Each row of a before or after table is a point. The points were changed in one or more steps. Then noise was added and the rows were shuffled. The steps act on how far a point lies along the listed directions, d1 being the first. What was done? A step turns or swaps two directions, mirrors them in a line or flattens them onto one, adds a multiple of one to another, or multiplies one. Angles are multiples of 10 degrees, from the lower direction toward the higher: turns from -170 to 170, lines from 10 to 170 but not 90. Use the fewest steps. Two steps may share a direction if one is a turn and the other turns, adds or multiplies; they go together, in the order done. Otherwise the lowest direction goes first.

Directions:
(1): [-36 -37  11]
(2): [-20  31  37]
(3): [ 33 -21  36]
Before, 13 rows:
[[ 14   6 -30]
 [  7  15 -49]
 [  6  42 -10]
 [-14   4   3]
 [ -2  24 -24]
 [ -1   9 -51]
 [-37   2 -15]
 [-34  10  14]
 [-16  -3   4]
 [ -7  23  12]
 [  7  28 -15]
 [ -1  -8  28]
 [  2   8  19]]
After, 13 rows:
[[ 20  57 -14]
 [ 31  40 -57]
 [ 14  43 -30]
 [ 25  36 -58]
 [ 19  40 -18]
 [ -1  27  10]
 [ -6   1  22]
 [-16 -22  34]
 [ -7  10  -1]
 [ 26  14 -35]
 [-15  26 -24]
 [-22  21  11]
 [-10  -1   4]]
Steps: add 1 times d3 to d1

Directions:
(1): [ 13  51   0 -30]
(2): [-45  16  37  10]
(3): [39 -3 46 11]
(4): [ -8 -28  16 -51]
Before (14 x 4):
[[-35  23   7  -2]
 [ -3  -1  10   4]
 [ -7   0  29  -9]
 [  1 -33  40  15]
 [ 29  21 -27   0]
 [ 14  45  45  32]
 [-29  -1   0   8]
 [-15  25  25  19]
 [ 49   9   8  -8]
 [ 39 -49   7  12]
 [ -9 -31 -19 -14]
 [ 28  34  26  19]
 [ 23  18  13  -7]
 [ 30 -35  -1   9]]
After:
[[-36  17  12 -14]
 [  8 -39   6 -19]
 [ 16  20 -41  -7]
 [ 45 -39   6  29]
 [ 19  29  -3   7]
 [-29  28   9  20]
 [ -4   1   7   7]
 [ 42  24 -15  13]
 [ 33 -29  -4  22]
 [  6  47 -10  33]
 [  8 -22  36  38]
 [-27  -8  10  -3]
 [  0   9  30   8]
 [-14  60   0  46]]
Steps: add -0.3 times d1 to d4; turn d3 and d4 by -50 degrees

Directions:
(1): [ 33   1 -14 -60  35  -4 -15 -17]
(2): [  0  -4  15 -42 -45  45  17  18]
(3): [-10 -50 -33   5  10  20 -36  35]
Before (11 x 8):
[[ 12  -9 -15 -20   3  28 -18  28]
 [ 11  -3  14   6   7  -9   7  13]
 [-15 -19 -15  45  -5 -12 -11   6]
 [-22 -35   2  21 -36  33 -13  49]
 [  4 -36 -28   5  46 -20 -41  10]
 [ 19  15   5 -14  11   3  -3 -12]
 [ 11   4  11 -30  -9   8  -3   4]
 [-11  19  19  13 -26   6  24   5]
 [ -4   9 -19  19  22 -35 -33   0]
 [ -2 -15 -24  12  49 -26 -22   7]
 [-14 -12 -10  38  11 -19 -16  16]]
After:
[[ 21  34  10 -17   3   2   9  -6]
 [ -1  13  13  23 -10   5   6  -1]
 [  0  21  -5  -2   4 -23 -18  -3]
 [ 11  -7  11   4   6  -6   4  16]
 [ 17 -15 -22 -23  19  -7 -20  -8]
 [ -8 -22 -15   3   1  16 -13  28]
 [ -2  10  17   3 -16   0   5   5]
 [ 33  -9  -8 -60  25   6 -23   2]
 [  5  23   9  -8  23 -23  13 -13]
 [ 13  -3 -10 -20  23 -12 -16   0]
 [ 20  29  20 -21  20 -29  10 -33]]
Steps: turn d1 and d3 by -120 degrees; multiply d2 by 0.4
